Each wall is flat, endless, passes through zero and stands at right angles to its row. A trip goes straight from one point to another. Which walls does it cross, in order?
In the rows, 128 means zero.

Walls:
(1): [150 163 108]
(2): [134 159  66]
(3): [116 142 145]
(4): [ 96  66 194]
(5): [108 142  93]
(6): [ 76 159 175]
(7): [ 65 144 112]
Trips:
[122  83 127] to [115 128 154] => 6, 7, 3
[ 72 126  51] to [116 134  78] => none
[ 69 225 123] to [162 138 121] => 7, 6, 3, 5
[206 114 107] to [153 161  78] => 5
[136  97 106] to [ 84 149 122] => 7, 4, 6, 3

Walls:
(1): [134 197 139  94  80 178  78 150 105]
(2): [129 127  93 174  70 114 121 166 170]
(3): [ 44 145  88 105 104  84 120 158 144]
(4): [118 141 115 101  77 115  70 155 116]
(5): [115 137 130  86 202 100 182  74 146]
Trips:
[154 152 138 105 108 112  95 118 100] to [141 141 109 135 141  17 103 127  66] => 3, 5, 1
[111  93 153 211 114 150  76  75 148] to [135  67  90  93 148  74 146 154 152] => 3, 5

Walls:
(1): [145 142  24 162  86 128 167 122 126  33  90 164 168  77 162 109 142 130
 205 107]
(2): [155 118 164 163 129 116  92  92 153 152  82 174  63 145 137 113  95 153
 159 195]
(3): [143 121 164 119  94 154  96 152 140 139 107 138 123  57  97 205 124 122
 129 136]
(4): [113 138 129 163 183 127 124 111 151 148 154 131 122 177  95 168 117 159
  99 200]
(5): [106  78 183 139  75 127 164 124 125 133 140  43  95 125 131 144 106 146
 123 119]
Trips:
[105  68 144 166 113 111  94 119 146 169 122 121 117 164  45  89 141 123
 145 157] to [134 111 132 205 119 100 144 120  61 139 140 122 189 170  62 118 174 127
  60  97] => 2
[145 136 123  52 128 149 128  76 174 166 187 167 125 176  79 130 143 134
 133 150] to [140 140 167 145 128 142 200 193 142 208 173 127  98 136  88 170 129  76
 163 162] => 3, 5
[ 85 131 136 146 133 117 110 149 138  97 122 117 150 173 134 167 157 148
  88 110] to [108 157 167 183 123 151  79 169  94 123 152  83 172 181 110 105 204  77
 130 128] => 5
[158 157 116  93 113 106 104 124  96 155 154 175  77 130 179 135 141 123
 181  91] to [160 153 138 145  89 103 125 103 142  74  97  98  86 164 103 150 118  18
 132 112] => 3, 5
[119 187 162  62  84  97 161 150 169 183  88 128 118  99 107  80 127 125
  94  81] to [ 24 133  99 174 185 199  79  91 140 179 157 173 141  74 174 182 116 183
 162 116] => 5, 4, 2, 1
[132 133 161 188 173  90 130 156 200 163 141 116 139 112  95 137 112  96
  53 136] to [182 141 220  88 194 137 130 172 140 133 194 112 131 137 117 105 136 141
 142 119] => 2, 3
[ 89  58 112 108 119 122 129  77  29 135  76 151 193 137 153 185  96 124
 128 131] to [150 126 139 217 240 126 130 171 145  86 104 118  73 161 112 184 103 128
  71  99] => 4, 1, 2, 5, 3

Walls:
(1): [ 86 136 165 117 128  82  76 191 155  93 152 167 152 202 149 194 100 151
 121 142 134 190  84  50 146  69 137 128 135 162 107 160  48 158 144 117
  83 100  94 178  83 132 138 153 240  93 134 143]
(2): [151 150 167 111 196  71 189  60 136 163 152 161 105 147 153 133 124 163
 140  88 123 142  85 184 107  11 127 130  79  91 134 138  83 124 123 107
  67 120  81 200 144 119 212 176 164 130 115 155]
(3): [ 69 171 164 154  85 195 105 104 142 115 183 143 128 132 112 134 190 194
 132  99  99 164  94 106 122 160 222 183 159  80  44 125 128 173 122 136
 130 173 107  62 127 110 156 148 121 145 130 108]
(4): [ 80 145 142 131 156 127 151  89 133 111  87 115 163 102 162 154 120  90
 106 137 109 169 113 149  64 153 184 101 119 141 123 161  99 111 106 142
  54 180 182  88 124 124 140 121 103 117  88 146]
(5): [148 120 110 133 190 109 105 125  70 138 174 124  81  88 101  77 189 140
  79 166  98 114 119 169 125 161 151 131 170 145  77 148 101 130 112  87
 112 134 150 145 147 119  97 149 179 105 140 108]
(6): [137 111 143 120 110  86 123 199 138 164 127 112 103  75  72 140 143  92
  98 103  79 162 108 163 126 103 123 151 128 168  81 106 153 125 191 127
 126 121 137  99 113  96 163 130 142 108 132 121]
(7): [134 177 113 123  82 162 201 143 132  89  67 149 112  93  88 133 143 231
 141 150 130 137  95 106 139  95 186 132 130 137 120  95  89 126 101 125
 115  96  89 117 108 141  97 102 160 185 142 118]
(8): [141 100 178 160 150 139 115 182 143 182 139 107 119 183  77 148 165 116
 189 144  66 153 122 123  97 107 172  73 116 141  78 157 116  95 107 127
 213 144  59 132 122 150 156  61 138 145  97 102]
Trips:
[131 113  96 162 124  89 156 195 169 180 148 173 132 205 166 106 118  39
 152 125 116 110 139 109 120 163  95 137 127 116 114 110  97  96 146 169
 121  62 150 101 104 117 144 135 162 111 165  86] to [107 107 120 109 134 155 161 176 142 163 143 102 123 186 122 155 143  64
 125 159 219 173 185 112 113 164 117 115 142 160 161 177 147  63 185  62
 110 163 183  92 103  86  84  86 124 121 135 110] => 4, 1
[167 157 114 168 178 125 135 152 128 122 135 168 118 168 128 149 152 174
 120 190 174 178 142 141 161  90  59 104 159 156 175 152 175  94 197 159
 119  72  86 131 104 168 178 130 126 150 114 119] to [143 159 197 195 121 109 102  94 183 126 109  76 170 139 144 159 132 126
 110 126 169 139 132  68 137  94 105 176  96  93 167 171 134 143 114  94
  68 125  56  88 108 123  81 126 159 125 134 142] => 8, 3, 4
[162 148 137 117 134 114 166 155 132  71 146  87  70  84 149  21 180 141
  82 116 116 113 146  86  87 127 109 152 135 120 183 180 155 143  94 108
 124 136  95 179 170 157 104 134 162  95  71  77] to [131  77 172  98 183  87 192 118  96 143 136 143  94 100 128  78  89  92
 134 127 141 123 145 128 195 117 196 141 170 212 129  63 158 154 132 119
 169 110 110 104 108 159 156 118 131 166  87 172] => 6, 8

Walls:
(1): [117  95 142 109 113 137  82 166  71 191  67 198 180 136 189 142 116  49
 128 110 155 109 151 107 192  89  86  77 104 146 156 117 123 109 102 136
  94 156 139 175 157 170 146  98 115  76  79 184]
(2): [106 179 131 165 112 143 146 190 178 133  59 143 179  90 163 140 103  97
 113 139  86 149 214 110 181 114 101  75 188 134  94 174 187  85  73 105
 109 120  91 115 132 145  68 124  81 161 136 107]
(3): [141 134 180 130 135 120 135 148 177 139  65 137 117 117 117 108  84 153
 130 165 121 126  67 135 164 184 149 158  88 142 104 144  94 163 111 142
 110 107  94 134  86 157 125  86 144 108 116 148]
(4): [185  90 102 142 101 118  92 131  49 101 111 127 165 138  46 161 149 192
 168 102 159 169 133 125 188 121 137  96  86  85 173 108  77 125 166 155
 152  96 136 110 177  81  96 119 153  78 127 212]
(5): [ 91  88 133 178 160 149 148 148 171  56 100 102 150 165  69 134 132 142
 148 158 135 182   8  81 153  85 108 164  83 138  97  99 103 124  98 177
  79 111 111  86 112 134  84  65 122 111  72 178]
(6): [137 122 140 101 157 136 120  59 150 119  63 145 141 143 172 116 127 130
  89 156 135  68 139 156  67 136  73 115 124 145 167 121 158 109 134 126
 158 138 150 101 154 107  64  89 162 178 134  86]
(7): [155 127 142 145  71  64 132 117 104 183 162  48 183 110 130 185 187 130
 148 120 139 165 126 122 101 171 154 103 123 175 168  75 120 121 175 141
 207 128 111 122 111 126 120 144 150 130  57 123]
(8): [168 124  82 108 108  71 136 152 214  72  82 186  95 161 154 133 147 151
 148 115 186  97 182 173 111 212  95  76  76 181 150 112 104 108 131 102
 127 125 165 172 182 125 135  87 129 208  84 135]
(9): [173 140 108 126 116 161 120  59 131 140 150 129 114 158  94 137 143 108
 132 118 115  28  70  55 146 111 143 152 117 163 158 159 147 139  69  64
  75 164 143 139 220 100 117 128 144 123 132 131]
Trips:
[101 189  81  64  89 112 101 117 160 141 109 166  53 124 126 143 135 141
  82  95 145 123  76 163 122 134 163  63  76 143 142  88 161  84  92 167
 165 110 136 189 109 110 146 111 140 183 136 144] to [182 105 168 173 143 189 245 111 147 135 102  86 141 182 141 151 170 135
 102  75 207 123 127 171 149 162 138  88 129 201 147 139 111 121 155 139
 108  95 169 165 105 198 151 171 121 148 160 115] => 1
[162 146  45 109 155  85 125 147 106  91 167  88 189 122 101 130 121  79
 127 166 116 142 130  89 124 159  38 107 149 110 114 124 154  99 152 121
  70 131 107  51  97  85  93  92 136 147 127  85] to [155 167 116 104 160  90 189 124 137 131 144 103 160  84 116 126 113 158
 121 129  92 158 122 108 146 108 144 139  93 128 120  64 134 133 104  85
 150 136 104 143 120 103  98  82 120  89 124 103] => 3, 6, 9
